Each wall is flat, endless, passes through zero and stands at right angles to its row. A trip goes straight from one point to another. Which walls does it cross, in order?

Walls:
(1): [ 0.36 -0.49]
(2): [ 0.31 -0.15]
(3): [0.23 0.17]
(4): [0.40 0.26]
(5): [0.08 0.15]
(6): [-0.11 -0.12]
(7): [ 0.45 -0.39]
(8): [ 0.59 -0.37]
(9): [-0.87  0.57]
(10): [-0.19 -0.38]
Trips:
[-0.06  0.20] to [-0.29  0.18] => 4, 3, 6
[-0.32 -0.32] to [-0.28  0.11] => 1

Walls:
(1): [ 0.49 -0.07 -0.17  0.57]
(2): [-0.44  0.56  0.10 -0.01]
(3): [-0.20  0.29 -0.25 -0.21]
(4): [-0.08 -0.46  0.27  0.39]
(5): [-0.50 -0.17 -1.10 -0.14]
(6): [0.09 0.34 0.33 0.21]
Trips:
[0.20 0.78 0.23 0.11] to [-0.49  0.22  0.04 -0.51] => 1, 5, 6
[-0.82 -0.33  0.69  0.32] to [ 0.07  0.07 -0.66  0.63] => 5, 1, 6, 2, 3
[ 0.35  1.04 -0.07 -0.10] to [ 0.15  0.23 -0.40  0.13] => 5, 6
[0.10 0.37 0.30 0.21] to [-0.13 -0.31  0.07 -0.67] => 1, 3, 6, 2, 5
[ 0.02 -0.65  0.70 -0.13] to [ 0.90 -0.23  0.01 -0.50] => 1, 4

Walls:
(1): [-0.20 -0.27 -0.22 -0.19  0.46 -0.16 -0.72 -0.09  0.53]
(2): [ 0.00 -0.44  0.03  0.06  0.30  0.10  0.11 -0.19  0.46]
(3): [-0.31 -0.49  0.43  0.37 -0.35  0.59  0.06 -0.41 -0.59]
(4): [-0.14 -0.05 -0.35 -0.39 -0.65 -0.06  0.29 -0.02  0.78]
(5): [ 0.09  0.24 -0.18 -0.08 -1.08 -0.64 -0.37 -0.58  0.62]
(6): [ 0.30  0.50  0.30 -0.51 -0.83 -0.03 -0.40 -0.05 -0.75]
(7): [-0.04 -0.10 -0.19  0.47  0.63  0.03  0.07 -0.36  0.26]
(8): [ 0.10  0.01  0.45  0.20 -0.64  0.12 -0.33 -0.46  0.25]
(9): [-0.20  0.39  0.95  0.36  0.15  0.18  0.39 -0.10  0.56]
(10): [-0.36  0.30 -0.14  0.03 -0.63 -0.10 -0.78 -0.15 -0.69]
Trips:
[-0.21  0.85  0.10 -0.06 -0.31 -0.42 -0.24 -0.42 -0.34] to [-0.04  0.07 -0.09 -0.18 -0.06 -0.55  0.25 -0.98 -0.11] => 4, 9, 7, 3, 2
[-0.50  0.49 -0.33  0.40 -0.08  0.00 -0.72 -0.63  0.13] to [-0.17  0.81  0.16  0.09 -0.32 -0.34  0.23  0.47  0.00] => 9, 3, 4, 7, 1, 8
[-1.23 -0.51  0.96  0.08  0.21  0.05  0.70  0.25  0.72] to [ 0.22 -0.41  0.44  0.04  0.03 -0.34 -0.07  0.66  0.30] => 8, 7, 3
[-0.15  0.20  0.22 -0.60  0.36  0.09  0.11 -0.27  0.29] to [ 0.27 -0.54 -0.33  0.35  0.14 -0.66  0.10 -0.29  0.42] => 5, 9
[-0.19  0.02 -0.19 -0.52  0.21  0.09  0.87 -0.24  0.15] to [-0.36  0.44 -0.81 -0.76 -0.41  0.01  0.23  0.45  0.29] => 7, 9, 5, 2, 6, 10, 1

Walls:
(1): [ 0.22  0.22  0.02 -0.87  0.29 -0.13 -0.32 -0.21 -0.28  0.08 -0.08 -0.17]
(2): [ 0.53 -0.27  0.28 -0.16 -0.17  0.42  0.21 -0.55  0.45 -1.23  0.40 -1.11]
(3): [ 0.96 -0.01 -0.26 -0.06  0.51  0.75  0.50  0.26  0.29 -0.13  0.18  0.37]
(4): [-0.31 -0.32  1.02 -0.01 -0.04  0.19  0.13 -0.49  0.36 -0.04 -0.01  0.21]
(5): [-0.52 -0.07  0.34 -0.20 -0.10 -0.22 -0.45 -0.42 -0.31 -0.43 -0.44  0.19]
(6): [-0.61  0.29 -0.14 -0.16 -0.19  0.56  0.37 -0.26  0.32  0.15  0.30 -0.54]
(7): [ 0.41 -0.28 -0.11 -0.66  0.68 -0.26  0.45  0.40  0.15  0.37 -0.26  0.40]
Trips:
[-0.11 -0.51 -0.22 -0.24  0.10 -0.58  0.39 -0.11  0.30  0.78 -0.09 -0.06] to [-0.44  0.01  0.24 -0.03  0.19  0.24  0.26  0.39  0.60 -0.50  0.44 -0.03] => 1, 3, 2, 7
[-0.30 -0.04  0.82  0.34  0.56 -0.05  0.64 -0.15  0.44  1.25  0.12 -0.28] to [-0.53 -0.69  0.27  0.36 -0.40  0.03 -0.64 -0.02  0.40 -0.53  0.52  0.36] => 7, 5, 2, 6
[ 0.37  0.31 -0.78 -0.34  0.07 -0.10 -0.26  0.22 -0.33 -0.62  0.13  0.17] to [-0.03  0.38 -0.63 -0.38 -0.91 -0.11  0.29  0.21  0.37 -0.13 -0.29 -0.08] => 6, 7, 3, 1
[ 0.12 -0.58  0.12 -0.23 -0.52 -0.23  0.46  0.02 -0.17  0.25 -0.62 -0.04] to [ 0.13 -0.47  0.48 -0.17 -0.39 -0.10  0.36 -0.92  0.24 -0.25  0.35 -0.74] => 2, 6, 1, 7

Walls:
(1): [-0.46 -0.30  0.89 -0.54 -0.37 -0.14  0.75 -0.18 -0.15 -0.18  0.06 -0.11
 -0.20 -0.40 -0.06 -0.15  0.06  0.24]
(2): [-0.73  0.02 -0.21  0.40  0.20 -0.08 -0.50  0.68 -0.26 -0.15 -0.20 -0.53
 -0.07 -0.14  0.31 -0.72 -0.37  0.00]
(3): [ 0.28  0.48 -0.16 -0.08 -0.02 -0.28 -0.47  0.38  0.16  0.67 -0.39 -0.38
  0.23 -0.22  0.19 -0.54  0.07  0.90]
(4): [-0.24 -0.46  0.00  0.02 -0.06 -0.29 -0.03 -0.03  0.28 -0.26  0.40 -0.38
 -0.10 -1.04 -0.03  0.14  0.32 -0.13]
(5): [-0.36 -0.15 -0.10  0.46  0.40 -0.81 -0.53 -0.39  0.21  0.04  0.63  0.24
 -0.17  0.11 -0.67  0.32  0.41 -0.55]
Trips:
[-0.05  0.09  0.41  0.46  0.65  0.59 -0.26 -0.75 -0.65 -0.50 -0.50 -0.84
  0.04 -0.62 -0.53  0.32 -0.03 -0.01] to [ 0.19 -0.87  0.40  0.58  0.40  0.00  0.55 -0.14  0.04  0.09 -1.02 -0.08
  0.00  0.14  0.09 -0.14  0.33 -0.41] => 5, 2, 4
[ 0.17 -0.54  0.05 -0.53 -0.17  0.67 -0.73 -0.39  0.02 -0.15  0.59  0.17
  0.12  0.27 -0.55 -0.24 -0.18 -0.25] to [-0.20  0.04  0.29  0.66  0.26 -0.28  0.02  0.12 -0.17  0.56 -0.42  0.05
 -0.03  0.18 -0.23 -0.09  0.01  0.54] => 3, 2

Walls:
(1): [ 0.28 -0.92 -0.48 -0.58 -0.22  0.24  0.33  0.20  0.20 -0.89  0.76  0.72
 -0.31 -0.76  0.30  1.01  0.19 -0.06  0.13 -0.20 -0.18 -0.04 -0.34  0.13]
(2): [-0.90 -0.09 -0.29 -1.00  0.27 -0.17 -0.20 -0.45  0.19  0.41  0.39 -0.13
 -0.16 -0.24  0.08  0.16 -0.17 -0.32 -0.48 -0.08 -0.33  0.36 -0.19  0.42]
(3): [-0.10 -0.43 -0.88  0.01 -0.86  0.03 -0.73 -0.42  0.10 -0.51  0.11  0.44
  0.16  0.10 -0.33  0.35  0.40 -0.11 -0.44  0.28  0.23 -0.19 -0.26 -0.17]
(4): [-0.51  0.36 -0.43 -0.14 -0.41  0.08  0.26  0.12 -0.32 -0.31  0.97  0.35
  0.61  0.55 -0.47  0.15 -0.05  0.20 -0.98 -0.70  0.00 -0.16 -0.45 -0.48]
(5): [ 0.51  0.54 -0.09 -0.63 -0.31 -0.89  0.57 -0.30 -0.51 -0.35 -0.07  0.00
 -0.38  0.17 -0.32  0.06  0.28  0.12 -0.34 -0.16 -0.12  0.08 -0.06 -0.30]
(6): [ 0.03 -0.24  0.70  0.31  0.34  0.02  0.30 -0.27  0.64  0.37 -0.02  0.52
 -0.64 -0.21 -0.41  0.11 -0.19 -0.16  0.00 -0.67 -0.86  0.25 -0.21 -0.26]
(7): [-0.19 -0.55 -0.22 -0.15 -0.26  0.08  0.07 -0.35 -0.05 -0.07  0.52 -0.62
  0.06 -0.28 -0.14  0.24 -0.31  0.23  0.18  0.33  0.00  0.50 -1.08  0.44]
(8): [ 1.10 -0.09  0.17  0.14 -0.89 -0.38  0.28 -0.88  0.08 -0.17  0.27 -0.28
 -0.01 -0.12  0.86 -0.13 -0.12 -0.12  1.05  0.37  0.50 -0.31 -0.17  0.06]
Trips:
[-0.28  0.36  0.20 -0.71 -0.10  0.77  0.21  0.11 -0.34 -0.15 -0.14  0.17
  0.44  0.38 -0.20 -0.37  0.51  0.06  0.45 -0.52 -0.03  0.37 -0.27  0.03] to [ 0.04  0.12 -0.40 -0.36  0.57  0.07 -0.52  0.25  0.31 -0.42 -0.36  0.38
  1.14 -0.33 -0.25 -0.08 -0.08 -0.51  0.30 -0.16 -0.26 -0.11  0.12  0.26] => 5, 1, 3, 4
[ 0.18  0.10 -0.22  0.19 -0.48  0.70 -0.08  0.39  0.43 -0.58  0.25 -0.14
 -0.01 -0.27  0.03  0.29  0.85  0.47  0.03 -0.13  0.13 -0.60  0.18  0.33] to [-0.78  0.24 -0.82 -0.12  0.75  0.64  0.23  0.10 -0.40 -0.17 -0.58  0.42
 -0.28  0.49  0.93 -0.53  0.18  0.65  0.41  0.55 -0.15 -0.22  0.20  0.30] => 8, 4, 3, 1, 2
[ 0.20  0.28 -0.47 -0.51  0.59  0.31  0.24  0.21  0.16 -0.35 -0.33 -1.21
 -0.37  0.49  0.38 -0.10  0.08 -0.61  0.10  0.05 -0.14  0.14  0.42 -0.31] to [ 0.24  0.17 -0.19 -0.30  0.51 -0.13 -0.11  0.96  0.36 -0.12 -0.12 -0.37
 -0.36  0.24 -0.03  0.33  0.15  0.14  0.14 -0.54 -0.70 -0.35 -0.19 -0.32] => 6, 1, 2, 4

Walls:
(1): [-0.84  0.32  0.60  0.54  0.02 -0.36 -0.44 -0.43  0.59  0.41 -0.15  0.26
 -0.73  0.10  0.70 -0.44  0.11  0.01  0.40  0.42  1.19 -0.15 -0.26  0.17
 -0.02  0.70  0.55  0.07  0.02  0.07 -0.30 -0.08 -0.34 -0.03 -0.30  0.07
 -0.06 -0.56  0.39 -0.68  0.23  0.54  0.56  0.26 -0.16  0.20  0.23  0.22]
(2): [-0.36  0.64  0.41  0.03  0.33 -0.11 -0.08 -0.18 -0.24  0.23  0.30 -0.02
 -0.16 -0.01  0.11 -0.03  0.06  0.57  0.11 -0.03 -0.04  0.21  0.04  0.08
  0.28 -0.34  0.33 -0.57  0.15 -0.31  0.69  0.27 -0.14 -0.27  0.05 -0.12
  0.07 -0.42  0.00  0.08  0.60  0.28  0.05 -0.13 -0.09  0.46 -0.23 -0.26]
(3): [ 0.10 -0.11 -0.26  0.81  0.09  0.72  0.04  0.41 -0.44 -0.06 -0.10  0.52
 -0.31  0.03  0.09  0.11  0.26  0.67  0.07  0.36  0.00 -0.03 -0.44 -0.78
  0.28  0.31  0.73  0.00 -0.31 -0.20 -0.12  0.24 -0.27 -0.60 -0.35 -0.26
 -0.01  0.58  0.02 -0.12  0.15  0.27 -0.10  0.14 -0.49 -0.37  0.46  0.05]
(4): [ 0.01  0.01  0.37 -1.14 -0.10  0.46 -0.10  0.02 -0.13 -0.42  0.01  0.60
  0.22  1.00 -0.33  0.14 -0.41  0.80  0.13  0.08  0.24  0.07  0.15  0.14
  0.02 -0.04  0.19  0.12 -0.09 -0.32  0.04  0.51 -0.12 -0.95 -0.74  0.39
  0.16 -0.40  0.23  0.41  0.33 -0.70 -0.29  0.70  0.36 -0.26  0.09 -0.23]
(5): [ 0.31 -0.34 -0.59 -0.66 -0.66 -0.06  0.22 -1.02 -0.09 -0.13  0.44  0.41
 -0.86 -0.14 -0.24 -0.12 -0.15  0.18  0.42  0.05 -0.33  0.22  0.41 -0.85
  0.22 -0.30 -0.16  0.48 -0.04 -0.05 -0.44  0.24 -0.06  0.01 -0.37  0.10
  0.00  0.60 -0.19 -0.22  0.73  0.49 -0.31  0.39 -0.05 -0.42  0.54  0.72]
(6): [ 0.70  0.08 -0.13  0.56 -0.12  0.10  0.06 -0.07 -0.10 -0.41 -0.43 -0.27
 -0.33  1.07  0.48 -0.24 -0.53  0.20 -0.06 -0.26 -0.20  0.41 -0.65 -0.25
 -1.11  0.18  0.04 -0.05  0.26 -0.27 -0.09 -0.19  0.13  0.59 -0.32  0.42
 -0.15 -0.12  0.03  0.13  0.21  0.34 -0.24 -0.08  0.38 -0.34  0.38  0.37]
(7): [-0.54  0.21  0.69 -0.24  0.11  0.01 -0.39 -0.27  0.33 -0.16  0.07  0.52
 -0.31  0.41  0.10  0.45 -0.38 -0.38 -0.12  0.48  0.55 -0.07  0.10 -0.61
  0.33 -0.38  0.34  0.62 -0.03  0.13 -0.17 -0.84  0.39  0.15 -0.25  0.59
 -0.32  0.55 -0.72  0.09  0.12 -0.65 -0.53  0.03 -0.31  0.60  0.23 -0.69]
(8): [-0.34  0.03  0.34 -0.15 -0.05 -0.09 -0.12  0.14  0.60  0.42 -0.74 -0.59
  0.09 -0.47 -0.63 -1.07  0.60  0.15 -0.49 -0.12  0.33 -0.89 -0.04 -0.14
  0.35  0.10  0.39 -0.50 -0.62  0.44  0.27  0.61 -0.23 -0.37  0.16 -0.52
  0.79 -0.38 -0.27  0.46  0.15  0.18  0.08  0.39  0.44 -0.26 -0.34 -0.25]
(9): [-0.30  0.92 -0.57 -0.50  0.30  0.40  0.45  0.38  0.42 -0.81 -0.58 -0.52
 -0.19 -1.21 -0.38  0.31  0.24  0.25  0.59 -0.84 -0.07  0.05  0.78 -0.02
 -0.40  0.04 -0.50  0.58  0.74 -0.34 -0.07 -0.20  0.29 -0.37  0.26  0.24
 -0.21 -0.26  0.62  0.03  0.07 -0.20  0.05  0.29 -0.07  1.08 -0.17 -0.07]
(10): [-0.37  0.68 -0.37 -0.26  0.36 -0.18  0.00 -0.26  0.71  0.16  0.63 -0.05
 -0.22 -0.21  0.47  0.02  0.50  0.01  0.39 -0.04  0.45 -0.38 -0.14 -0.47
 -0.46 -0.23 -0.05 -0.29  0.30 -0.53  0.44 -0.29 -0.12 -0.11  0.32  0.46
  0.35 -0.14 -0.17  0.09  0.34  0.12 -0.70 -0.01 -0.19  0.35 -0.43  0.60]
(11): [ 0.16  0.23 -0.15  0.25  0.13  0.30 -0.18  0.32  0.35 -0.14  0.32 -0.33
 -0.76  0.50  0.40 -0.17  0.42 -0.59  1.36 -0.35  0.37 -0.33  0.58 -0.41
  0.21  0.09 -0.64 -0.04 -0.12  0.01 -0.26 -0.31  1.30  0.14  0.37 -0.21
 -0.66  0.01 -0.25 -0.05 -0.26  0.11 -0.12  0.12 -0.01 -0.29 -0.22  0.13]
(12): [-0.52  0.53  0.17  0.06 -0.44  0.37 -0.23  0.31 -0.45  0.77  0.14  0.14
 -0.04 -0.12  0.78  0.27 -0.48 -0.01  0.18 -0.31 -0.53 -0.10  0.45  0.06
  0.40  0.70  0.59 -0.16 -0.41  0.45  0.09 -0.18  0.07  0.24  0.31 -0.05
 -0.35  0.05  0.17  0.80 -0.05 -0.07  0.19 -0.30  0.71  0.27  0.27 -0.05]
Trips:
[-0.30 -0.13  0.21 -0.20  0.38  0.32  0.33  0.09 -0.84  0.30  0.36 -0.08
  0.29 -0.03 -0.33 -0.27 -0.16 -0.47 -0.58  0.38 -0.83 -0.07  0.00  0.04
  0.39  0.49  0.05  0.56 -0.37  0.24 -0.32 -0.56 -0.25 -0.46  0.23 -0.11
 -0.09 -0.14 -0.18  0.43  0.26 -0.30 -0.15  0.43  0.05  0.17 -1.16  0.97] to [ 0.32 -0.18  0.26 -0.09 -0.57  0.03 -0.09 -0.27  0.15  0.50 -0.34  0.46
 -0.02  0.56 -0.20  0.16  0.06 -0.46 -0.09  0.21 -0.22  0.41  0.17  0.07
  0.07  0.58  0.14  0.17  0.27  0.37  0.09 -0.28  0.73  0.80 -0.31 -0.05
 -0.47 -0.27  0.32  0.40  0.32 -0.01  0.49  0.05  0.29 -0.13  0.59  0.17] => 5, 7, 8, 6, 11, 1
[-0.48  0.43 -0.29  0.57 -0.05  0.02  0.14 -0.35 -0.52 -0.28  0.04 -0.36
  0.32  0.18 -0.66 -0.83 -0.35  0.63  0.10  0.02  0.08 -0.66  0.48 -0.18
  0.61  0.04 -0.10 -0.29 -0.31  0.02 -0.37 -0.16 -0.39 -0.07  0.36 -0.27
 -0.53  0.01 -0.09  0.05 -0.46  0.03 -0.83  0.46 -0.02 -0.27  0.79  0.22] to [ 0.66  0.07  1.11 -0.51 -0.27 -0.59 -0.19 -0.31  0.76  0.20  0.02  0.78
 -0.45 -0.35 -0.47  0.67  0.27 -0.75 -0.35 -0.13  0.26  0.04  0.16 -0.13
 -0.28 -0.66 -0.28 -0.52  0.28  0.41 -0.89  0.21  0.28 -0.20 -0.38  0.42
  0.56 -0.52  0.13  0.60 -0.06 -0.22 -0.12 -0.09 -0.58 -0.16  0.08 -0.53] => 7, 12, 3, 11, 10, 1
[-0.07  0.70  0.36 -0.50 -0.51  0.00 -0.49  0.55 -0.01  0.16 -0.49  0.04
  0.48 -1.04  0.01  1.15  0.33 -0.25  0.34  0.47  0.12 -0.15 -0.17 -0.38
 -0.27  1.17  0.64  0.17  0.07 -0.57 -0.21  0.08  0.12 -0.38  0.58 -0.86
 -0.07 -0.14  0.14 -0.22  0.30 -0.51 -0.46  0.17 -0.54 -0.54  0.37  0.15] to [ 0.12  0.36 -0.37 -0.20  0.09 -0.20 -0.64 -0.79  0.12  0.41 -0.41  1.06
 -0.23  0.42 -0.61 -0.38  0.07 -0.42  0.13  0.75  0.21 -0.61  0.57  0.13
  0.35 -0.27 -0.07  0.17 -0.02  0.13 -0.70  0.22  0.29 -0.21  0.07 -0.04
  0.34  0.04 -0.48  0.29  0.05 -0.59 -0.07  0.42  0.36  0.41 -1.07  0.44] => 11, 5, 3, 12, 9
[ 0.15 -0.51 -0.28  0.41 -0.63 -0.17 -0.23 -0.48  0.47 -0.11  0.39 -0.33
  0.42 -0.69 -0.35 -0.63 -1.02 -0.14 -0.26 -0.38 -0.32 -0.05 -0.90  0.11
 -0.54 -0.28 -0.25 -0.43  0.17  0.84 -0.75 -0.39 -1.06 -0.19  0.55  0.23
  0.07  0.27 -0.42  0.41  0.01 -0.02  0.20 -0.10  0.49  0.11 -0.54 -0.29] to [-0.15 -0.02  0.37  0.58 -0.11 -0.08 -0.05 -0.08  0.44  0.15 -0.20 -0.11
  0.22  0.28 -0.22 -0.66  0.18  0.53  0.36 -0.14 -0.08 -0.04  0.06  0.45
  0.21 -0.04  0.00 -0.31 -0.62 -0.04 -0.11 -0.21 -0.45 -0.10 -0.45  0.02
  0.06  0.25  0.12 -0.29 -0.13  0.59  0.03  0.25  0.14  0.06  0.59 -0.27] => 1, 3, 2, 4
[ 0.21 -0.09 -0.76  0.28  0.07  0.19 -0.71 -0.37  0.63  0.25  0.00 -0.04
 -0.21  0.23  0.40  0.83 -0.81 -0.39  0.09 -0.48  0.17  0.31 -0.30  0.31
 -1.04  0.36  0.11  0.20  0.05  0.46 -0.11 -0.41 -0.32  0.73  0.00 -0.02
  0.17  0.31 -0.09  0.02  0.55  0.21  0.03 -0.33  0.35  0.33  0.26  0.84] to [ 0.20 -0.08  0.31  0.58 -0.72 -0.62 -0.17 -0.13 -0.36 -0.02  0.23  0.05
  0.36 -0.42  0.30  0.19 -0.83  0.74 -0.48 -0.38 -0.30  0.30  0.61  0.51
  0.54 -0.24 -0.61 -1.08 -0.36  0.54  0.15  0.05  0.47 -0.22 -0.50  0.28
 -0.47 -0.21  0.67 -0.03  0.68 -0.18 -0.43  0.04 -0.46  0.16 -0.10  0.09] => 7, 10, 2, 1, 4, 6
[-0.44 -0.56 -0.36  0.57  0.03  0.01 -0.43  0.23  0.39 -0.25  0.47 -0.17
  0.00 -0.19  0.08  0.58  0.40  0.00  0.31 -0.23  1.06  0.12  0.23  0.26
 -0.76 -0.29 -0.17  0.20  0.01 -0.33 -0.63  1.11 -0.13 -0.08 -0.36 -0.49
 -0.25  0.00 -0.11 -0.73  0.62  0.38  0.15  0.43  0.32 -0.65  0.13  0.47] to [ 0.52 -0.17 -0.57 -0.11 -0.03  0.23 -0.10  0.46 -0.21 -0.17 -0.53  0.22
 -0.07  0.17 -0.17 -0.16 -0.44 -0.32  0.24 -0.22 -0.37 -0.14 -0.42 -0.55
  0.47 -0.52 -0.19  0.24 -0.38  0.11 -0.39  0.05  0.53 -0.57 -0.51  0.03
 -0.43  0.34  0.69  0.24 -0.02 -0.19  0.07  0.12 -0.10 -0.49  0.07 -0.57] => 10, 1, 7
